Each row is a point. Each copy is the shape, with its points in the same order, turned, moved and blurred by noise. Some copies are also mirrored. Which?

Shape:
[[-0.34 -0.30 -0.05]
 [ 0.36  0.30 -0.29]
 [-0.47 -0.32  0.29]
 [-0.17  0.55  0.11]
 [ 0.94  0.83  0.14]
 [-0.62  0.15  0.47]
 [ 0.30 -0.10 -0.45]
 [ 0.02  0.43  0.24]
 [-0.01  0.17 -0.59]]
Copy 1 (9 x 3):
[[-0.13  0.39 -0.10]
 [-0.20 -0.56 -0.14]
 [-0.13  0.54  0.27]
 [ 0.39 -0.21  0.21]
 [-0.21 -1.25  0.44]
 [ 0.36  0.41  0.43]
 [-0.51 -0.27 -0.35]
 [ 0.07 -0.30  0.36]
 [ 0.01 -0.26 -0.49]]
Copy 1 is: only turned
Copy 2:
[[ 0.01  0.08  0.63]
 [-0.41 -0.15 -0.13]
 [ 0.29  0.37  0.55]
 [ 0.30 -0.19 -0.10]
 [-0.37 -0.19 -1.01]
 [ 0.69  0.09  0.27]
 [-0.69 -0.04  0.12]
 [ 0.20  0.00 -0.07]
 [-0.40 -0.35  0.17]]
Copy 2 is: mirrored
Copy 3, 9 rows:
[[ 0.14 -0.16  0.33]
 [-0.11  0.51 -0.31]
 [-0.13 -0.25  0.56]
 [-0.63  0.00 -0.22]
 [-0.81  1.08 -0.41]
 [-0.60 -0.42  0.42]
 [ 0.33  0.52 -0.12]
 [-0.63  0.20 -0.03]
 [ 0.20  0.12 -0.34]]
Copy 3 is: only turned
Copy 4:
[[-0.44  0.09  0.19]
 [ 0.09 -0.40 -0.35]
 [-0.45  0.16  0.49]
 [-0.33 -0.71  0.30]
 [ 0.82 -0.97 -0.09]
 [-0.53 -0.40  0.73]
 [-0.05 -0.07 -0.44]
 [-0.06 -0.55  0.22]
 [-0.37 -0.30 -0.47]]
Copy 4 is: mirrored

Shape (10 x 6):
[[-0.58 -0.52  0.10  0.16 -0.93 -0.17]
 [ 0.41  0.02  0.33 -0.13  0.12 -0.51]
 [ 0.20  0.28 -0.05 -0.63  0.53 -0.52]
 [-0.48  0.40 -0.69  0.14 -0.04  0.26]
 [ 0.05  0.31  0.11  0.24  0.01  0.25]
 [ 0.08  0.24 -0.14  0.19 -0.23 -1.38]
 [ 0.04  0.20  0.32  0.51  0.21  0.01]
 [ 1.03 -0.41  0.04  0.17  0.50 -0.08]
 [ 0.25  0.63  0.24  0.33  0.20 -0.06]
 [-0.12 -0.58  0.10 -0.01  0.23 -0.08]]
Copy 1, 10 rows:
[[-0.22 -0.19  0.46  0.92  0.32 -0.72]
 [-0.25 -0.38 -0.65  0.28  0.43  0.21]
 [-0.25 -0.05 -0.86  0.47 -0.02  0.70]
 [-0.19  0.02  0.06  0.28 -0.94 -0.20]
 [ 0.02 -0.05 -0.20 -0.10 -0.08 -0.13]
 [-0.67 -0.83 -1.09  0.85  0.07 -0.30]
 [ 0.31 -0.35 -0.39 -0.08  0.01 -0.25]
 [-0.16 -0.89 -0.20 -0.37  0.48  0.72]
 [ 0.08 -0.17 -0.80 -0.24 -0.04 -0.19]
 [ 0.19 -0.37  0.13  0.57  0.25  0.32]]
Copy 1 is: only turned
Copy 2, 10 rows:
[[-0.62 -0.30  0.10 -0.76  0.12 -0.25]
 [ 0.07  0.31 -0.03  0.03 -0.45  0.57]
 [ 0.24  0.53  0.60  0.48 -0.21  0.65]
 [ 0.53 -0.24  0.54  0.19  0.45 -0.50]
 [ 0.36  0.05 -0.05  0.19 -0.22 -0.28]
 [ 0.45 -0.27  0.49 -0.61 -0.36  1.01]
 [ 0.26 -0.31 -0.18  0.31 -0.50 -0.03]
 [ 0.23  0.37 -0.77  0.59  0.00  0.72]
 [ 0.67  0.01 -0.06  0.28 -0.59 -0.03]
 [-0.45 -0.03 -0.02  0.31  0.09  0.30]]
Copy 2 is: only turned
Copy 3, 10 rows:
[[ 0.01  0.82  0.18  0.51 -0.33 -0.79]
 [-0.10  0.01 -0.35 -0.50 -0.08 -0.11]
 [ 0.20 -0.55 -0.09 -0.74  0.23 -0.30]
 [ 0.46 -0.18  0.05  0.70  0.68 -0.40]
 [ 0.11 -0.02 -0.13  0.32  0.25  0.19]
 [-0.24 -0.15 -0.98 -0.24 -0.03 -1.06]
 [ 0.25  0.06 -0.53  0.25 -0.04  0.21]
 [ 0.18  0.50 -0.55 -0.77  0.53  0.48]
 [-0.04 -0.31 -0.50  0.22  0.15  0.28]
 [ 0.59  0.43 -0.05 -0.28 -0.04 -0.16]]
Copy 3 is: mirrored
Copy 4:
[[-0.02  0.81  0.57 -0.01 -0.91  0.68]
 [-0.34 -0.06  0.32 -0.16  0.06 -0.19]
 [-0.53 -0.02 -0.20 -0.07 -0.09 -0.72]
 [ 0.29  0.26 -0.62  0.55 -0.71  0.12]
 [ 0.36 -0.14 -0.11  0.02 -0.28  0.16]
 [-0.64  0.27  0.69  0.86 -0.02 -0.24]
 [ 0.14 -0.49  0.12  0.10 -0.25  0.31]
 [-0.51 -0.28 -0.23 -0.36  0.66  0.44]
 [ 0.31 -0.46  0.06  0.23 -0.01 -0.08]
 [-0.52  0.03 -0.05 -0.31 -0.50  0.40]]
Copy 4 is: mirrored

Shape, 15 rows:
[[ 0.26 -0.23 -0.08  0.18  0.15  0.31  0.55  0.47  0.06]
 [ 0.26  0.53 -0.30  0.07 -0.41 -0.02 -0.21  0.02 -0.31]
 [ 0.22 -0.06 -0.14 -0.12 -0.17  0.48 -0.38 -1.17  0.09]
 [-0.93  0.19 -0.30  0.19 -0.40 -0.14 -0.27  0.03 -0.01]
 [-0.07 -0.28  0.23  0.16  1.24  0.22 -0.14  0.46 -0.42]
 [ 0.18 -0.40  0.48  0.26 -0.40  0.29 -0.04  0.17  0.37]
 [ 0.26  0.95  0.89  0.08 -0.28  0.45  0.50  0.54 -0.48]
 [-0.02 -0.38  0.63  0.07 -0.11  0.41 -0.34 -1.03 -0.38]
 [ 0.36 -0.07 -0.19  0.23 -0.33  0.04 -0.16  0.46 -0.59]
 [ 0.25 -0.23 -0.27 -0.47 -0.28  0.21  0.04  0.15 -0.35]
 [-0.15 -0.17 -0.03  0.00  0.08 -0.04 -0.32 -0.15  0.22]
 [-0.35  0.97  0.19 -0.40 -0.46 -0.19  1.31  0.21 -0.48]
 [ 0.13  0.14 -0.08  0.05 -0.16 -0.58  0.28  0.13  0.13]
 [ 0.32  0.03  0.11  0.26 -0.49  0.27  1.10 -0.06 -0.14]
 [ 0.17 -0.32 -0.29  0.03 -0.02 -0.06  0.10  0.21  0.20]]
Copy 1, 15 rows:
[[ 0.41  0.09 -0.23  0.04  0.33 -0.19  0.45  0.29  0.41]
 [-0.11  0.45 -0.52  0.36 -0.11 -0.08 -0.32 -0.45  0.33]
 [-0.13  0.36  0.07  0.75  0.57 -0.76  0.15 -1.18  0.01]
 [-0.50 -0.29  0.10 -0.13 -0.27  0.07 -0.26 -0.53 -0.15]
 [ 0.35  0.36  0.10  0.57  0.16  0.00  0.53  0.72 -0.79]
 [-0.22 -0.10 -0.08  0.23  0.99 -0.14  0.03  0.01  0.40]
 [-0.05  0.17 -1.32  0.51  0.43  0.86  0.41 -0.07  0.32]
 [-0.34  0.39  0.41  0.94  0.89  0.00  0.40 -0.91 -0.12]
 [-0.21  0.68 -0.15  0.31  0.03  0.05 -0.10  0.17  0.51]
 [-0.08  0.81 -0.19 -0.13  0.28 -0.25  0.21 -0.28  0.27]
 [-0.02  0.07  0.12  0.20  0.42 -0.32 -0.16 -0.30 -0.23]
 [ 0.51  0.08 -0.99 -0.43 -0.15  1.04  0.47 -0.82  0.40]
 [ 0.52  0.12 -0.15 -0.04  0.24  0.14 -0.43 -0.28  0.25]
 [ 0.46  0.02 -0.35  0.14  0.38  0.23  0.58 -0.45  1.02]
 [ 0.27  0.20  0.01 -0.05  0.32 -0.38 -0.06  0.00  0.24]]
Copy 1 is: mirrored
Copy 2 (15 x 9):
[[-0.05  0.05  0.20  0.13  0.49  0.07 -0.38  0.04  0.49]
 [ 0.28 -0.45 -0.66 -0.43 -0.17  0.08 -0.33  0.08  0.18]
 [ 0.07 -0.25 -0.65  0.17 -0.75 -0.43  0.73  0.64  0.14]
 [ 0.24 -0.36 -0.15  0.12 -0.74  0.89 -0.27  0.21 -0.35]
 [-0.39  0.00  0.91 -0.05 -0.17 -0.52 -0.80  0.56  0.03]
 [ 0.14  0.25  0.04 -0.08  0.20  0.58  0.25  0.82  0.49]
 [ 1.06 -0.83  0.12 -0.11  0.58  0.02 -0.60  0.58  0.73]
 [ 0.05 -0.58  0.00 -0.07 -0.43 -0.30  0.71  1.16  0.02]
 [-0.29 -0.34 -0.30 -0.46  0.27  0.26 -0.50  0.22  0.34]
 [-0.34 -0.58 -0.18 -0.29 -0.18  0.20 -0.05 -0.05  0.62]
 [ 0.03  0.08  0.04 -0.14 -0.44  0.22  0.01  0.39 -0.05]
 [ 1.02 -1.45  0.20  0.26  0.28  0.32 -0.27 -0.70  0.35]
 [ 0.23 -0.07  0.02 -0.36  0.14  0.31  0.08 -0.33 -0.11]
 [ 0.30 -0.60 -0.18  0.46  0.86  0.20  0.16  0.10  0.40]
 [-0.15  0.12 -0.04 -0.03 -0.03  0.23  0.09 -0.02  0.18]]
Copy 2 is: only turned
